Each row of a before or after table is a point. The points were changed in one or more steps. Then noise was added and the rows were shuffled. The steps act on how far a point lies along the listed directions, d1 being the first. Write out the steps. A step turns or swaps two directions, mirrors them in a line or flattens them onto one, adds a multiple of one to another, or multiplies one. Angles are multiples of 10 degrees, from the lower direction toward the higher: turns from -170 to 170, lines from 10 to 170 but not 90. Use the fewest steps. Two steps may share a direction if one is a turn and the other turns, adds or multiplies; they go together, in the order done. Otherwise the lowest direction goes first.

Directions:
(1): +0.51, +0.41, -0.14
(2): +0.38, -0.33, +0.45
(3): +0.20, -0.42, -0.48
Before (13 x 3):
+0.34, +0.58, -0.25
+0.17, -0.76, -0.61
-0.11, -0.27, +0.13
+0.25, -0.23, +0.42
+0.21, -0.16, +0.46
+0.01, -0.54, -0.67
+0.54, -0.42, +0.82
-0.34, -0.06, +0.04
+0.64, +0.85, -0.17
-0.06, -0.07, +0.34
+0.18, -0.20, +0.13
-0.22, +0.12, +0.07
+0.08, -0.81, -0.59
After:
-0.26, +0.25, +0.04
+0.01, +0.13, +0.27
-0.33, +0.63, +0.82
+0.21, +0.29, -0.35
+0.49, -0.64, +0.58
-0.11, -0.01, -0.23
-0.19, +0.33, +0.36
-0.12, -0.11, -0.17
+0.53, -0.57, +0.56
+0.23, +0.05, -0.29
+0.51, -0.64, +0.27
-0.18, +0.33, +0.37
-0.09, +0.01, +0.19
Steps: multiply d1 by 0.4; turn d2 and d3 by -80 degrees

Directions:
(1): -0.53, -0.39, -0.22, -0.34
(2): +0.04, -0.34, -0.38, +0.58
(3): -0.04, +0.48, -0.59, -0.10
(4): +0.56, -0.31, -0.23, -0.37
Before (9 x 4):
-0.18, +0.00, -0.07, -0.35
-0.48, -0.13, -0.10, -0.03
-0.35, -0.60, -0.67, +0.68
+0.46, +0.66, +0.22, +0.15
-0.23, +0.03, -0.10, -0.02
+0.02, -0.10, -0.11, -0.11
-0.16, -0.20, -0.02, -0.37
-0.27, -0.45, +0.06, +0.18
+0.14, +0.50, +0.16, +0.12
After (9 x 4):
+0.07, -0.16, +0.04, -0.04
-0.24, -0.19, +0.40, +0.25
+0.04, +0.38, -0.62, -0.55
-0.17, -0.11, +0.15, +0.06
+0.23, -0.30, +0.20, -0.37
-0.14, +0.05, +0.36, +0.67
-1.25, -0.08, +0.30, +1.70
-0.08, +0.25, -0.34, -0.33
+0.38, -0.30, +0.28, -0.28
Steps: turn d1 and d3 by -90 degrees; add -1.5 times d2 to d4

Directions:
(1): +0.02, -0.52, +0.57, -0.02, +0.32, +0.44
(2): +0.17, -0.16, -0.62, -0.46, +0.42, +0.27
(3): -0.47, -0.28, -0.36, +0.64, +0.25, +0.00
(4): +0.73, -0.07, +0.00, +0.38, +0.31, -0.33
Before:
-0.07, -0.30, -0.65, -0.07, +0.33, +0.18
-0.10, +0.01, -0.37, +0.25, +0.50, -0.04
-0.89, +0.01, -0.58, -0.37, +0.02, +0.38
+0.14, +0.41, -0.52, -0.21, -0.46, -0.25
-0.62, -0.24, -0.16, +0.85, -0.10, -0.03
+0.69, +0.18, -0.30, +0.42, -0.32, -0.30
+0.00, +0.10, +0.16, +0.03, +0.12, -0.23
+0.10, +0.45, +0.29, +0.16, -0.64, -0.49
-0.07, -0.08, -0.70, -0.14, +0.09, +0.03
-0.56, +0.09, +0.25, -0.07, -0.24, +0.04
-0.04, +0.10, -0.30, -0.40, -0.04, +0.20
After:
-0.09, +0.82, -1.07, -0.15, -0.75, -0.55
+0.82, +0.04, +0.25, +0.55, -0.04, -0.42
+0.86, +0.40, -0.18, -0.75, +0.05, -0.19
+0.20, +0.22, +0.50, -0.25, -0.20, -0.16
-0.44, +0.63, -0.19, +0.29, -0.84, -0.60
+0.08, +0.22, -0.36, -0.41, -0.09, +0.10
-0.22, +0.06, +0.09, +0.07, +0.08, -0.20
+0.35, +0.17, -0.76, -0.23, +0.00, -0.23
-0.30, +0.30, -0.88, +0.65, -0.53, -0.29
+0.47, -0.19, -0.50, -0.19, +0.36, +0.03
+0.26, +0.12, -0.30, +0.19, +0.50, -0.19
Steps: multiply d1 by 2; swap d3 and d4

Directions:
(1): -0.68, -0.07, -0.40, +0.11, -0.46, -0.23, -0.50, -0.20
(2): +0.33, +0.02, -0.45, +0.68, +0.16, -0.40, -0.11, +0.47
(3): +0.34, -0.54, +0.08, +0.10, +0.14, +0.46, -0.73, -0.11
(4): +0.43, +0.41, +0.30, +0.38, -0.72, +0.08, -0.06, -0.28
(5): -0.04, +0.06, +0.38, -0.34, -0.33, -0.09, -0.31, +0.85
Before, 8 rows:
+0.60, -0.10, +0.06, +0.20, -0.42, +0.06, -0.49, +0.16
+0.74, +0.36, +0.50, -0.07, -0.39, +0.41, -0.32, +0.18
+0.11, -0.14, +0.18, -0.20, +0.49, +0.29, +0.05, -0.32
+0.07, -0.15, -0.52, -0.19, +0.74, +0.31, +0.20, -0.25
+0.21, -0.33, +0.47, -0.19, +0.42, -0.22, +0.21, +0.64
-0.31, -0.51, -0.03, -0.45, +0.24, +0.02, -0.29, +0.36
-0.46, +0.14, -0.83, +0.24, +0.60, -0.46, +0.63, -0.81
+0.04, +0.70, +0.31, +0.35, -0.63, +0.15, +0.16, -0.16
After, 8 rows:
+0.58, +0.79, +0.05, +0.32, -0.17, -0.02, +0.50, -0.21
+0.42, +0.34, -0.29, +0.43, -0.31, -0.37, +0.20, -0.06
-0.41, -0.13, -0.40, -0.16, +0.37, -0.34, +0.41, +0.04
-0.17, -0.64, +0.30, -0.64, +0.09, +0.29, -1.14, +0.56
+0.04, -0.04, -0.13, -0.49, +0.39, +0.16, -0.15, +0.82
+0.15, +0.40, +0.41, +0.32, -0.53, +0.49, -0.14, -0.43
+0.18, -0.31, +0.10, +0.10, +0.71, -0.21, +0.57, -0.17
-0.02, +0.16, +0.27, -0.32, +0.23, -0.06, +0.20, +0.40
Steps: turn d2 and d3 by -40 degrees; turn d3 and d5 by 160 degrees

Directions:
(1): +0.13, -0.48, -0.84, -0.14, +0.04, +0.56, +0.16, -0.01, -0.19
(2): +0.06, -0.28, +0.29, -0.05, +0.36, +0.46, -0.88, +0.15, +0.18
(3): +0.14, -0.12, -0.42, +0.61, +0.02, -0.50, -0.47, -0.53, -0.04
(4): +0.39, +0.11, +0.01, -0.25, -0.86, +0.22, -0.19, -0.31, +0.44
(5): -0.47, -0.65, +0.47, +0.17, -0.38, +0.16, +0.10, -0.37, -0.36
Before (14 x 9):
-0.16, -0.33, +0.13, -0.47, +0.78, +0.54, -0.24, +0.48, -0.05
-0.16, -0.54, -0.12, +0.13, +0.33, -0.09, -0.30, -0.14, -0.31
-0.12, +0.34, -0.14, -0.02, +0.08, -0.73, +0.88, +0.31, -0.18
+0.26, -0.61, -0.59, +1.07, +0.25, -0.53, -1.14, -0.63, +0.11
-0.03, +0.55, -0.19, +0.47, +0.06, -0.61, -0.19, -0.23, +0.32
-0.49, +0.21, +1.05, +0.14, -0.34, -0.61, +0.23, -0.66, -0.27
-0.34, -0.25, -0.38, +0.37, +0.66, -0.06, -0.88, +0.08, -0.20
+0.84, +0.05, +0.11, -0.35, -0.47, +0.53, -0.65, -0.34, +0.68
-0.37, -0.26, +0.42, -0.10, -0.27, +0.29, +0.44, +0.02, -0.12
-0.41, +0.51, +0.13, -0.25, +0.07, -0.33, +0.87, +0.40, +0.03
-0.37, -0.04, +0.78, +0.08, +0.32, -0.02, -0.05, +0.13, +0.03
-0.07, +0.04, +0.34, -0.06, +0.62, +0.06, -0.20, +0.16, +0.07
-0.19, +0.11, +0.71, -0.31, +0.86, -0.36, -0.50, +0.45, +0.26
+0.22, -0.63, -0.21, +0.34, -0.28, +0.07, -0.70, -0.38, -0.14
After:
+0.29, +0.24, -0.41, -0.04, -0.08, -0.35, +0.97, -0.26, -0.15
+0.26, -0.24, -0.38, +0.41, -0.58, -0.35, -0.04, -0.41, +0.21
-0.34, +0.47, +1.19, +0.10, +0.36, -0.58, -0.40, -0.20, -0.04
+0.02, -0.33, +0.06, -0.13, -0.40, -0.03, -0.17, -0.31, -0.02
+0.03, -0.17, +0.15, -0.08, +0.77, +0.07, -0.62, +0.57, +0.06
+0.04, +0.32, +0.58, -0.03, -0.28, -0.18, -0.07, -0.09, +0.41
-0.21, +0.11, +0.20, -0.13, +0.65, +0.15, -0.46, +0.50, +0.27
-0.02, -0.31, -0.06, +0.20, -0.59, -0.25, +0.22, -0.31, -0.32
+0.05, +0.09, -0.43, -0.10, -0.84, +0.09, -0.26, -0.29, +0.25
+0.24, -0.11, -0.18, -0.52, -0.66, +0.27, +0.19, -0.25, +0.27
-0.36, -0.20, +0.57, +0.14, -0.04, +0.09, +0.06, -0.03, -0.04
+0.45, +0.54, +0.09, -0.57, -0.40, -0.44, -0.13, -0.04, +0.76
-0.01, +0.47, -0.22, +0.23, +0.43, -0.19, -0.28, +0.14, +0.35
+0.30, +0.28, +0.06, -0.19, -0.25, +0.02, -0.01, -0.20, +0.40
Steps: turn d1 and d5 by 30 degrees; multiply d4 by 0.7; turn d2 and d4 by 130 degrees; multiply d3 by 0.4

Directions:
(1): -0.52, -0.17, +0.39, +0.27, -0.54, +0.22, +0.20, -0.57, -0.60, -0.14, +0.20
(2): -0.30, -0.18, +0.02, -0.35, +0.74, -0.56, +0.23, -0.20, -0.53, +0.38, -0.05
Before:
+0.31, -0.02, +0.08, +0.56, -1.21, +0.99, -0.10, -0.06, +0.68, -0.49, +0.19
-0.20, -0.02, +0.17, -0.11, +0.07, -0.18, +0.17, -0.15, -0.25, +0.13, -0.03
-0.13, -0.03, -0.15, -0.23, +0.44, -0.19, +0.05, +0.01, +0.22, +0.27, -0.17
-0.13, +0.11, -0.02, -0.07, +0.38, -0.40, +0.30, -0.09, -0.24, +0.21, +0.01
-0.38, -0.01, +0.37, +0.23, -0.58, +0.15, +0.04, -0.43, -0.36, -0.23, +0.32
+0.34, +0.16, -0.18, -0.04, -0.40, +0.51, -0.16, +0.54, +0.53, -0.07, +0.02
+0.60, +0.16, -0.34, +0.29, -0.70, +0.58, -0.39, +0.67, +0.75, -0.42, +0.02
+0.20, +0.14, -0.12, -0.07, +0.26, +0.01, -0.09, +0.35, +0.65, -0.13, -0.08
+0.30, -0.13, -0.21, -0.18, +0.36, -0.24, -0.03, +0.10, +0.21, +0.21, -0.06
+0.04, -0.05, +0.03, -0.17, +0.24, -0.08, +0.14, -0.14, -0.18, +0.05, +0.10
+0.37, +0.05, -0.21, +0.10, -0.36, +0.30, -0.17, +0.24, +0.56, -0.18, -0.13
+0.13, -0.12, -0.13, -0.43, +0.40, -0.35, -0.13, +0.28, -0.13, +0.21, +0.03
-0.13, +0.12, -0.11, +0.23, +0.05, -0.08, +0.10, +0.09, +0.21, -0.35, +0.00
+0.44, -0.04, -0.09, -0.08, +0.36, -0.32, -0.06, +0.15, +0.31, +0.07, +0.00
After (14 x 11):
+0.53, +0.04, -0.15, -0.11, +0.43, -0.34, -0.08, +0.25, +0.47, +0.09, +0.00
+0.30, +0.25, -0.33, -0.27, +0.81, -0.61, +0.11, +0.37, +0.27, +0.33, -0.13
+0.12, +0.07, -0.32, -0.40, +0.69, -0.25, -0.04, +0.31, +0.56, +0.32, -0.27
-0.80, -0.40, +0.89, +1.12, -2.37, +1.45, +0.31, -1.27, -0.57, -0.78, +0.60
+0.04, +0.08, -0.04, +0.04, +0.05, +0.07, -0.06, +0.21, +0.46, -0.15, -0.02
-0.17, -0.12, +0.17, +0.35, -0.88, +0.50, +0.02, -0.32, +0.02, -0.33, +0.05
+0.49, -0.01, -0.38, -0.60, +0.71, -0.48, -0.24, +0.64, +0.24, +0.30, -0.13
+0.25, +0.03, -0.13, -0.28, +0.44, -0.16, +0.07, +0.11, +0.03, +0.11, -0.02
+0.03, +0.04, +0.03, -0.25, +0.35, -0.30, +0.08, +0.15, +0.04, +0.17, -0.10
-0.33, -0.15, +0.32, +0.78, -1.63, +1.00, -0.02, -0.40, -0.31, -0.68, +0.40
-0.24, +0.10, -0.03, +0.26, -0.08, -0.07, +0.12, -0.05, +0.11, -0.39, +0.07
-0.19, -0.03, +0.22, +0.25, -0.97, +0.73, +0.05, -0.07, -0.15, -0.24, +0.22
+0.46, -0.06, -0.30, -0.26, +0.55, -0.36, -0.08, +0.30, +0.42, +0.25, -0.08
-0.55, -0.05, +0.47, +0.29, -0.65, +0.21, +0.10, -0.64, -0.57, -0.27, +0.35
Steps: add -1.5 times d2 to d1

Directions:
(1): +0.17, +0.03, +0.75, +0.53, -0.36, +0.20, -0.39, +0.09, -0.33, -0.53, +0.44, +0.03
(2): -0.75, +0.27, -0.26, +0.22, -0.57, -0.02, +0.70, +0.03, +0.14, -0.26, +0.38, +0.05
(3): +0.54, -0.58, -0.27, +0.35, -0.64, -0.04, +0.15, +0.23, +0.33, +0.06, -0.18, -0.57
(4): +0.06, +0.15, -0.73, -0.07, -0.29, -0.37, -0.65, +0.39, -0.09, -0.45, -0.07, +0.48
(5): -0.03, +0.35, +0.40, -0.79, -0.16, -0.08, +0.01, +0.74, +0.15, -0.19, -0.04, -0.50
(6): +0.35, +0.28, -0.25, +0.50, +0.79, -0.22, +0.41, +0.45, -0.05, -0.35, +0.24, -0.25
Before:
+0.43, -0.74, -0.02, -0.70, +0.32, +0.27, +0.04, -0.29, +0.04, +0.67, -0.70, -0.29
-0.11, +0.22, +0.26, +0.10, -0.10, -0.09, -0.10, +0.32, -0.30, -0.21, +0.40, -0.02
-0.72, +0.87, +0.28, -0.81, -0.23, -0.04, -0.32, +0.42, -0.15, -0.03, +0.21, +0.11
+0.20, +0.15, -0.54, +0.14, +0.15, -0.29, +0.14, +0.20, -0.16, -0.08, +0.00, +0.17
+0.97, +0.09, +0.12, +0.46, +0.32, -0.13, -0.39, +0.26, -0.26, -0.56, +0.15, -0.04
+0.24, -0.50, -0.21, -0.34, -0.11, -0.04, -0.20, -0.33, +0.09, +0.68, -0.51, -0.12
+0.71, +0.20, +0.12, +0.14, +0.65, +0.14, -0.60, +0.35, -0.36, -0.27, -0.23, +0.30
+0.32, +0.27, +0.39, -0.12, +0.54, +0.00, +0.64, +0.68, +0.43, +0.16, +0.21, -0.85
-0.05, -0.17, +0.41, +0.04, -0.58, +0.11, +0.16, -0.25, +0.11, +0.08, +0.10, -0.31
-0.20, +0.73, +0.59, +0.25, +0.78, +0.01, +0.48, +0.18, -0.01, -0.31, +0.28, -0.15
-0.12, +0.37, -0.06, -0.38, +1.10, -0.10, +0.49, -0.12, +0.04, +0.19, -0.04, -0.03
-0.46, +0.46, +0.05, -0.16, +0.92, +0.11, +0.49, +0.20, +0.04, +0.00, -0.23, -0.19
+0.33, +0.08, +1.03, -0.77, +0.04, +0.34, -0.55, +0.16, -0.19, +0.26, +0.07, -0.63
After (13 x 12):
-0.08, +0.02, -0.39, -0.04, -0.38, -0.27, -0.17, +0.00, +0.08, -0.12, -0.04, +0.16
-0.47, +0.70, -0.43, -0.01, +0.53, -0.30, -0.09, +0.01, -0.02, -0.28, -0.02, +0.68
-0.25, +0.13, -0.18, +0.32, +0.04, -0.08, -0.14, -0.14, -0.35, +0.04, +0.34, +0.41
+0.13, +0.06, +0.36, +0.10, +0.08, +0.10, +0.36, +0.00, -0.21, +0.15, +0.15, -0.18
+0.72, -0.60, -1.11, +0.09, +0.03, -0.13, -0.70, -0.24, +0.06, +0.46, -0.41, +0.04
+0.99, -0.45, +0.21, +0.50, +0.13, +0.34, -0.36, +0.04, -0.12, +0.05, -0.37, -0.09
-0.15, +0.35, -0.14, -0.69, +0.70, -0.16, +0.24, +0.06, +0.10, +0.10, -0.16, +0.00
+0.88, -0.87, -0.28, -0.67, -0.15, +0.02, +0.04, +0.43, +0.32, +0.35, -0.81, -0.80
+0.18, -0.05, -1.08, -0.03, +0.31, -0.33, +0.11, +0.15, +0.47, +0.39, -0.22, +0.09
-0.61, +0.42, -0.26, -0.35, +0.77, +0.04, +0.23, +0.10, +0.02, +0.00, -0.33, +0.13
-0.85, +0.52, -0.24, +0.14, +0.62, +0.12, +0.09, -0.81, -0.33, +0.61, +0.27, +0.71
+1.11, -0.41, +0.00, +0.65, -0.16, +0.05, -0.35, -0.08, -0.10, -0.26, -0.03, -0.20
+0.60, -0.50, +0.10, -0.35, -0.33, -0.08, -0.02, +0.22, +0.27, +0.45, -0.45, -0.79
Steps: turn d1 and d4 by 140 degrees; turn d1 and d5 by 140 degrees; add -1 times d2 to d3; multiply d6 by 0.4

Directions:
(1): -0.14, -0.33, -0.45, +0.19, +0.41, +0.01, -0.07, -0.18, +0.34, -0.56, -0.57, +0.09, +0.23, +0.84
(2): -0.43, -0.49, -0.13, +0.15, +0.06, +0.11, +0.99, -0.09, -0.59, +0.29, -0.11, +0.35, -0.24, +0.06
Before:
+0.19, +0.23, -0.26, -0.15, +0.11, +0.00, -0.10, +0.12, +0.04, -0.19, +0.00, -0.15, +0.15, +0.00
-0.53, -0.38, -0.14, -0.03, -0.03, -0.08, +1.13, -0.02, -0.69, +0.22, -0.01, +0.37, -0.27, -0.11
+0.31, +0.29, -0.24, -0.16, +0.03, -0.02, -0.35, -0.02, +0.25, -0.29, -0.39, -0.05, +0.23, +0.18
-0.47, +0.03, +0.19, -0.04, -0.31, +0.14, +0.89, +0.00, -0.62, +0.50, +0.28, +0.16, -0.39, -0.76
+0.47, +0.76, +0.49, -0.41, -0.45, -0.17, -0.82, +0.32, +0.12, +0.12, +0.42, -0.02, -0.09, -0.87
+0.44, +0.45, +0.26, -0.25, -0.25, +0.16, -0.12, +0.26, -0.04, +0.39, +0.40, -0.43, -0.25, -0.75
-0.55, -0.79, -0.53, +0.34, +0.09, +0.13, +0.88, -0.12, -0.48, -0.36, -0.60, +0.26, +0.22, +0.59
-0.37, -0.55, -0.38, +0.08, +0.62, -0.03, +0.50, -0.06, -0.43, -0.10, -0.64, +0.28, -0.03, +0.65
-0.26, -0.46, -0.22, +0.03, +0.39, -0.21, +0.05, -0.37, +0.35, -0.35, -0.54, +0.19, +0.00, +0.85
After (9 x 14):
+0.51, +0.48, +0.06, -0.30, -0.11, -0.01, -0.33, +0.09, +0.06, -0.04, -0.21, -0.22, +0.09, -0.29
-0.14, -0.53, -0.63, +0.33, +0.23, +0.05, -0.09, -0.09, +0.22, -0.94, -0.78, +0.00, +0.52, +0.96
-0.14, -0.28, -0.39, -0.02, +0.62, -0.08, -0.34, -0.09, +0.08, -0.45, -0.73, +0.09, +0.25, +0.83
+0.11, -0.06, +0.04, -0.19, +0.24, -0.28, -0.60, -0.33, +0.75, -0.43, -0.41, -0.12, +0.08, +0.68
+0.06, +0.38, +0.52, -0.31, -0.47, -0.07, +0.16, +0.22, -0.55, +0.62, +0.57, +0.25, -0.43, -1.09
-0.51, -0.52, -0.52, +0.20, +0.26, -0.07, +0.86, -0.15, -0.30, -0.37, -0.50, +0.37, +0.08, +0.55
-0.69, -0.38, -0.18, +0.12, +0.02, +0.24, +1.08, -0.19, -0.44, +0.14, -0.23, +0.33, -0.27, +0.02
+0.27, +0.28, -0.17, -0.13, +0.08, +0.01, -0.03, +0.18, -0.04, -0.06, +0.13, -0.19, +0.02, -0.12
+0.13, +0.10, +0.15, -0.10, -0.07, +0.26, +0.61, +0.18, -0.41, +0.60, +0.37, -0.16, -0.43, -0.68
Steps: turn d1 and d2 by -50 degrees
